Every row gives one point. The points of each table are mixes of a few directions, plus a little noise. How many directions does each table use, and how many do they share? Where both have some left over, give the other angles between the two spaces (their principal angles), to ten degrees, smallest first.
(in the rows, 128 means zero)

First:
[[208 117 158]
 [102 184  84]
 [ 99 164  96]
 [157 106 151]
 [ 74  70 152]]
Second (6 x 3):
[[128 126 129]
 [132  90 155]
 [119 205  74]
 [124 164 103]
 [125 157 108]
 [140  25 201]]
Directions: first 2, second 1, shared 1

First:
[[ 79 109 130 127 152 135]
 [197 136 127 147  82 135]
 [150 169 122 105 137 103]
 [ 79 108 130 128 151 136]
 [132 103 143 100 128 101]
 [182 165 127 101 117  94]
 [142  94 138 137 105 134]
 [ 64 140 106 179 151 185]]
Second:
[[129 139 172 143 137 127]
 [128 127 126 128 128 128]
 [127 121 101 119 123 129]
 [129 135 156 137 134 127]
 [125  96   7  87 103 130]
 [128 122 107 121 124 128]
 [131 154 227 162 148 126]]
Directions: first 3, second 1, shared 0; angles 90

First (9 x 9):
[[ 81 116 136 144 143 125 122 116 122]
 [222 152 113  97  98 134 141 151 141]
 [ 66 112 138 148 148 124 120 113 120]
 [152 134 124 120 120 129 131 134 131]
 [138 131 126 125 125 129 129 131 129]
 [185 143 119 109 110 131 136 142 136]
 [192 144 118 107 108 132 136 144 137]
 [108 123 131 135 134 127 125 123 125]
 [  7  97 147 168 166 121 112  98 111]]
Second:
[[137 133 127 113 148 131 103 135  77]
 [110 138 132  79 134 135 117 163  80]
 [172 142 129 181 139 122  90  59 102]
 [115 122 127 128 114 127 150 136 162]
 [136 133 131 163 110 123 136  91 164]
 [117 129 131 141 102 125 154 117 178]
 [108 100 117  90 147 133 146 194 132]]
Directions: first 1, second 3, shared 0; angles 90

First, 8 rows:
[[158 154 158 196 182  89 148  54 140 133 150]
 [111 120 119 102 106 146 118 162 130 124 116]
 [109 120 129  72  98 184  96 178 103  98  97]
 [138 101  91 109 109 113 140 136 108 152 146]
 [128 118 125  87 112 165 107 149  92 109 113]
 [124 117 119  98 110 150 117 150 109 121 119]
 [136 154 150 202 169  76 156  77 177 145 149]
 [121 138 134 160 138 102 142 118 164 140 135]]
Second, 9 rows:
[[147 127 125 143 142 110 139 100 117 137 143]
 [128 141 141 149 138 119 130 115 146 121 125]
 [111 150 155 175 166 108 145 111 170 154 142]
 [134 131 108 139  88  93 129 133 171  96 109]
 [125 124 137  99 131 167 111 140  93 120 120]
 [141 143 163 143 174 148 123  91  97 128 137]
 [120  93  54  58   7 121 107 208 149  77  82]
 [136 120 138 134 175 136 142 103  87 175 164]
 [110 123 131 111 131 150 125 150 121 144 130]]
Directions: first 3, second 4, shared 3

First:
[[128 147 140 106 133 144 111 167 112 109 159 130  81 135]
 [128 139 134 116 131 137 119 150 119 117 145 129 101 132]
 [128 177 156  73 140 169  84 227  88  79 206 134   7 146]
 [128 104 114 155 122 108 149  79 148 152  89 125 187 120]
 [128 128 128 128 128 128 128 128 128 128 128 128 128 128]
 [128 133 131 123 129 132 124 138 124 123 136 129 116 130]
 [128  87 103 175 117  94 165  44 162 169  62 123 230 113]
 [128 124 126 133 127 125 132 119 131 132 121 127 139 127]
 [128 119 123 138 126 120 136 110 135 137 113 127 150 125]
 [128 123 125 134 126 123 133 117 132 133 120 127 141 126]]
Second, 11 rows:
[[113 111 104 112 100 134 124 118  71 111 132 147 141 106]
 [117 149 136 132 122 142 127 125 150 139 140 120 132 114]
 [104 200 150 129 111 158 144  97 197 189 164  95 112 121]
 [100 132 119 129 103 152 118 129 114 114 141 133 150  83]
 [153  83 110 108 132  97 128 125  60 106 109 158 126 155]
 [193  96 153 106 166  80 107 131  72 105 116 191 156 160]
 [120 110 119 155 144 131 132 159 163 112 105  97 112 132]
 [ 99 112  95 149 121 137 153 142 160 131 105  73  82 145]
 [115 121 133 174 155 142 125 176 203 108 105  84 119 118]
 [124 131 118 109 108 128 132 106  95 137 138 140 128 128]
 [169 162 170 104 145 109 117 100 123 156 152 170 149 145]]
Directions: first 1, second 4, shared 0; angles 90

First:
[[145 122  66  78 242  98 202  68  51 152 108  43 201  98  62 101 169 249
  227 135]
 [111 134 175 135 124 103 117 115 125  82 143 123 108 152 127 113 168 110
  116 134]
 [121 146 154 142 108 130 139 137 140 145 135 123 145 123 141 152 140 125
  106 111]
 [123 131 118 142  86 139  84 149 155 117 125 159 143 149 185 164 143  92
   90 123]
 [ 85 133 100 125  61 118 127 167 160  97 126 172 101 131 109  90 136 122
  136 121]
 [154 150 139 119 189 150 186 104  98 150 103  73 136  88  76 170 117 149
  160 123]
 [139 115 174 152 104 132 109 139 147 178 164 147 116 133 165 114  81 109
   81 123]
 [147  93  99 130 109 154  61 145 148 104 121 185  74 151 160 118  71  69
  108 154]]
Second (10 x 20):
[[100 163 152 134  88 140 194 160 151 140 122 128  91  86  57 123 107 130
  142 103]
 [ 81 185 168 138  61 147 237 181 166 148 118 128  68  59  11 118  93 132
  152  86]
 [142 111 116 125 148 123  96 113 117 122 131 128 146 148 161 130 138 127
  121 140]
 [124 132 131 129 123 130 137 132 131 129 127 128 123 122 119 127 125 128
  130 124]
 [176  70  88 118 196 109  17  74  89 108 138 128 189 198 247 137 165 124
  104 170]
 [163  87  99 121 176 114  49  89 100 114 135 128 172 178 213 135 154 125
  111 158]
 [115 144 140 131 109 134 159 143 138 134 125 128 112 109  96 125 118 129
  135 116]
 [147 105 112 124 154 121  85 107 113 120 132 128 152 155 174 131 142 127
  118 144]
 [149 102 110 123 158 119  78 104 110 119 133 128 156 160 181 132 144 126
  118 147]
 [ 85 180 165 137  67 146 228 177 163 146 119 128  73  64  21 120  95 132
  150  90]]
Directions: first 6, second 1, shared 1

First, 8 rows:
[[143 127 143 154  97 113 115 139 110 109  87 147 114 143 119  77 115 136
   96 161  84 127 149 114 181 138 144 143  82 187 176 166]
 [ 97 130  97  74 192 159 155 105 164 168 213  90 158  97 147 232 155 112
  193  61 218 129  85 157  20 107  96  98 222   7  30  51]
 [127 128 127 127 129 129 128 128 129 129 130 127 128 127 128 130 128 128
  129 127 130 128 127 128 126 128 127 128 130 126 126 127]
 [104 129 104  86 178 152 149 110 156 159 194  98 151 104 143 209 149 116
  179  76 198 129  95 151  44 112 103 105 201  34  52  68]
 [156 127 157 177  69  99 103 149  95  92  50 163 101 157 110  32 103 143
   68 189  45 127 168 101 227 147 158 155  41 239 218 199]
 [124 128 124 121 136 132 132 125 133 133 139 123 132 124 130 141 131 126
  136 120 140 128 123 132 114 125 124 124 140 113 115 118]
 [118 128 118 110 149 138 137 121 140 141 156 116 138 118 134 162 137 123
  149 106 158 128 114 138  93 121 117 118 159  89  96 103]
 [154 127 154 173  74 102 105 147  98  95  56 160 103 154 112  40 105 141
   73 184  52 127 164 103 219 146 155 153  49 230 211 193]]
Second, 9 rows:
[[138 111 104 135 121  76  97 145 145 134  60 116 120 127 133 122 178 135
   95 132 127 119 168  96 169 183 183  76  71 202 170 140]
 [136 109  98 131 126  72  95 146 151 138  60 110 122 124 136 131 187 134
   97 126 136 118 169  95 164 188 187  66  72 200 166 134]
 [140 111 107 140 116  73  94 147 142 131  53 118 118 130 132 114 176 136
   90 137 120 119 171  94 178 185 186  78  63 212 177 146]
 [111 134 121 102 158 157 149 113 139 144 185 115 143 115 135 175 125 119
  166  97 168 131  97 150  68 102  97 131 186  53  73  91]
 [152 137 175 177  69 131 121 139  81  85  88 174 103 160 105  28  68 139
   84 192  39 132 145 119 208 113 124 192  72 200 199 197]
 [118 137 137 117 140 161 149 116 123 130 176 130 136 124 128 145 104 122
  154 117 140 133 101 149  91  95  93 153 172  72  92 112]
 [101 122  84  76 190 135 141 113 173 172 182  83 155  96 150 232 180 115
  179  61 220 125 103 143  37 133 122  72 197  40  47  54]
 [114 144 147 113 144 183 162 108 116 128 205 135 139 124 125 148  83 119
  169 115 141 137  83 163  73  72  70 174 196  39  74 106]
 [140 146 179 160  88 165 143 125  81  91 142 171 114 152 107  56  51 132
  116 174  61 137 115 142 162  81  89 210 122 134 154 173]]
Directions: first 1, second 2, shared 1
